Each row of a before or after table is a point. The points were changed in one or more steps. Then noise was added and the rows were shuffled. The steps act on columns, c1 being the first. Name the steps. A step turns or swaps two columns, mirrors them in a line or flattens them onto one, adds a multiple of one to another, or multiplies or shifts one. Angles are multiples of 10 degrees, from the lower column toward the higher: turns from -170 to 170, lines from 10 to 170 but not 90. Use the fewest steps. Two steps may share a column if one is a turn and the other turns, adds or multiplies; they go together, in the order done. Otherwise the lowest column goes first.

Before (9 x 2):
[[-31 -51]
 [  1  14]
 [ 17 -54]
 [-14 -27]
 [ 47 -49]
 [ -5 -34]
 [ 17   0]
 [  3  17]
 [  8  17]]
After:
[[-56  38]
 [-15  -4]
 [  7  28]
 [ -7 -19]
 [ -1 -18]
 [ 22  53]
 [-25  51]
 [  2 -14]
 [ -1  35]]
Steps: turn c1 and c2 by -170 degrees

Before, 10 rows:
[[-16  37 -32  18 -47   2 -25 -23]
 [-17 -10  35  -1  28 -25 -46 -31]
 [ 53 -28  -7 -12 -12  17   6 -17]
 [ 17 -42 -45   4 -25  -3  23  31]
 [-23  37 -24  30  34 -27  16  39]
 [  5 -14 -57 -27   9  41 -46  -8]
 [ -2   3  26 -42 -46 -24  -2   6]
 [ 44  31  19  18  35 -19  10  37]
 [-24   1  37 -42  12  34 -12  10]
 [ 47  34  23  23 -10  34 -47  34]]
After (10 x 8):
[[-18 -11  35  30  28 -25 -46   7]
 [ 17 -42 -45 -31 -27  -4  23 -10]
 [ 52 -27  -8  14 -13  18   4  12]
 [-24   2  38 -17  13  34 -11  38]
 [ 47  34  24 -28 -10  34 -46 -28]
 [-16  37 -33  27 -47   3 -25 -14]
 [ -1   3  26 -14 -46 -23  -2  40]
 [  6 -14 -57   4   8  42 -47  28]
 [-22  38 -23 -33  33 -28  16 -35]
 [ 45  32  19 -34  35 -18  11 -26]]
Steps: mirror c4 and c8 in the line at 140 degrees

Before (14 x 12):
[[-51  13 -20  23   5  24  17  52  34   1 -38 -33]
 [  2 -30 -62  21 -52  19  38 -36  13 -40  15  16]
 [ 46  37  24  46 -69  48  19  44  30   3 -47 -14]
 [ -1  31  -8  41 -42  -4 -21  -4  32 -10  38 -16]
 [ 14 -26   7  19  21  35 -29  -2   4 -20 -44  46]
 [ 18  40 -12 -29  17  -1 -40  32  15  11 -30 -37]
 [-11  23 -38  15   1 -13 -35 -38 -45  -5  10 -36]
 [ 29 -12  -6  -8 -64 -27  32  21   2   1  -9  -2]
 [ 42   1 -28 -18   8   0  12  24  -9 -54  10  41]
 [ 29  21  10 -27 -52  20  36   0 -23  21   6  -9]
 [ -2 -25  16  52   9 -20  27 -27  25 -34  12 -42]
 [-30  46  22 -26 -14  39 -44  27  15 -58 -36 -37]
 [ 36   8 -43 -15 -10  40 -40  27  -4 -16  25 -13]
 [-43  18 -42   2   0 -18  26 -17  43 -16 -16 -27]]
After (14 x 12):
[[ -1 -11  -7   8 -67  32   2 -10   4 -29  -9  -3]
 [  0  32  42   8 -42   2 -52   4  20 -39  38 -15]
 [  1   1 -17  27   7   9 -17 -23 -12 -83  10  42]
 [  2  45 -25 -21 -15 -28 -72 -38  26 -88 -35 -37]
 [  1  16   3  41  -1  13  -5  22  48 -45 -16 -27]
 [  1  39 -29  13  17  10 -72 -31  25 -19 -30 -37]
 [ -1 -32  23  63 -54 -31   8  26  10 -68  14  16]
 [  0  35  46 -24 -68 -31 -10 -59  46 -27 -47 -14]
 [ -1   8 -18  43 -10 -28 -70 -37 -12 -46  24 -12]
 [ -1 -27  21  -7  20 -35 -59  -9  17 -49 -44  46]
 [  0  12  24  18   5  -6 -14 -57  44 -30 -36 -33]
 [ -2  21 -26 -10 -53 -21   6  -9 -24 -11   6  -9]
 [  0 -27  51 -17  10   9  -4  30  22 -65  12 -41]
 [  1  23  14  38   2   1 -63  40 -49 -34  10 -35]]
Steps: multiply c1 by 0; turn c3 and c4 by -90 degrees; turn c6 and c8 by -160 degrees; shift c7 by -30; add -0.3 times c11 to c9; shift c10 by -30

Before (12 x 24):
[[-60   3   1 -21 -35  30  -6  71 -21  -9 -14 -36   9 -43  49 -14 -36 -16
    7  -6  34 -33  69  -3]
 [-27 -10  64 -12  28   0 -12 -22  29 -18 -68 -18  12  33  33  18 -19  12
  -20  -6  35  -9  33  15]
 [-22 -27 -19  27  24  43  -4  47  44 -12 -49 -19 -41   7  28 -50  45 -19
  -22  15 -15   5   7  32]
 [-32  24  -8 -15 -36 -56  20   1 -21  36   1  36 -66 -15 -28   4  -8 -13
  -12 -65  20  -1  -1  16]
 [ 32 -26  16  15  -5 -24   8  36  37 -14  -7 -28 -56   3  10  21 -11 -30
  -40 -35  15 -13  35 -13]
 [-18 -42   8  17 -44 -10 -36  61   5 -21 -10   3   6 -21  29   3 -24  37
   47  11  17 -34   9 -45]
 [-28   1   9  -1   6  15  51  68  -2  11 -78  23   2  17  49 -14  10 -46
   35 -19  38  -4  -2   1]
 [ 34  15  13  17  -3 -44  26  -6  45 -36   5  34  30 -17 -17 -57   0  22
  -13 -14  18  38  12  47]
 [-18 -28 -26  13  50  -6  43  30  44  11   3  41  28 -18  -1  -6 -48  -9
   51 -73 -43 -11  22  34]
 [  2 -49   9 -28   2  34  37  55 -22  43  18  27  31 -18 -41 -51   0  38
   -5 -33 -18   6  22   5]
 [-22   5  39 -36 -34 -24   6  -6  19  12 -53  21 -35  32  28  30  31  28
   15 -10 -40  -2 -22  17]
 [ -4 -49  -6 -27  -9 -17 -26 -15  31  43  -2 -25 -32  19  11  -7 -36  28
   15 -76  -3  34  25  -7]]
After:
[[-12  -2  -6 -28  -9 -13 -25 -17  32  43  -2 -25 -32  64  11  -9 -36  28
   26 -47  -4  14  25  -6]
 [-19   1 -25  13  50   3  36  31  44  11   3  41  28  34  -1  12 -48 -10
   33 -68 -42  18  22  35]
 [-56   2  -7 -15 -37 -32  20   1 -21  36   0  35 -64  30 -28   5 -10 -12
   -9 -59  20  -6  -2  17]
 [-31   2  39 -35 -34  -9  14  -7  19  11 -53  22 -34  31  29   6  31  28
    9  14 -41   5 -22  18]
 [-23   0  66 -12  28  15  -5 -21  27 -16 -68 -18  12  29  33  -3 -18  12
  -17  17  35 -12  31  15]
 [ 16   2  16  15  -6 -37  13  35  36 -14  -7 -27 -57  25  11   5 -11 -31
  -35 -25  15 -21  37 -12]
 [-20   1   8  17 -44   1 -31  60   5 -21 -11   3   6 -24  29 -11 -23  38
   20  -4  15  10  10 -45]
 [-37   0   0 -22 -35  55  -8  70 -21  -9 -14 -34   9 -29  48  -2 -36 -14
  -11 -33  34  -6  68  -3]
 [  2   1 -19  27  23  47 -20  47  44 -13 -50 -16 -41  -4  27  -8  44 -19
  -14  16 -16  -7   6  31]
 [ 19  -1  10 -28   3  29  16  55 -20  42  16  26  31   8 -41   5   0  40
   -1 -38 -18  -2  22   5]
 [  8  -1  14  16  -2 -55   5  -7  46 -37   4  34  29  -4 -19   0   1  22
    7 -21  18   5  13  46]
 [-16   0   9   0   7  26  42  68  -3   9 -80  22   2  24  49  14  11 -46
   24  -4  40  13  -1   0]]
Steps: turn c1 and c6 by -30 degrees; multiply c2 by 0; flatten c7 and c16 onto the line at 20 degrees; turn c14 and c20 by 40 degrees; flatten c19 and c22 onto the line at 30 degrees
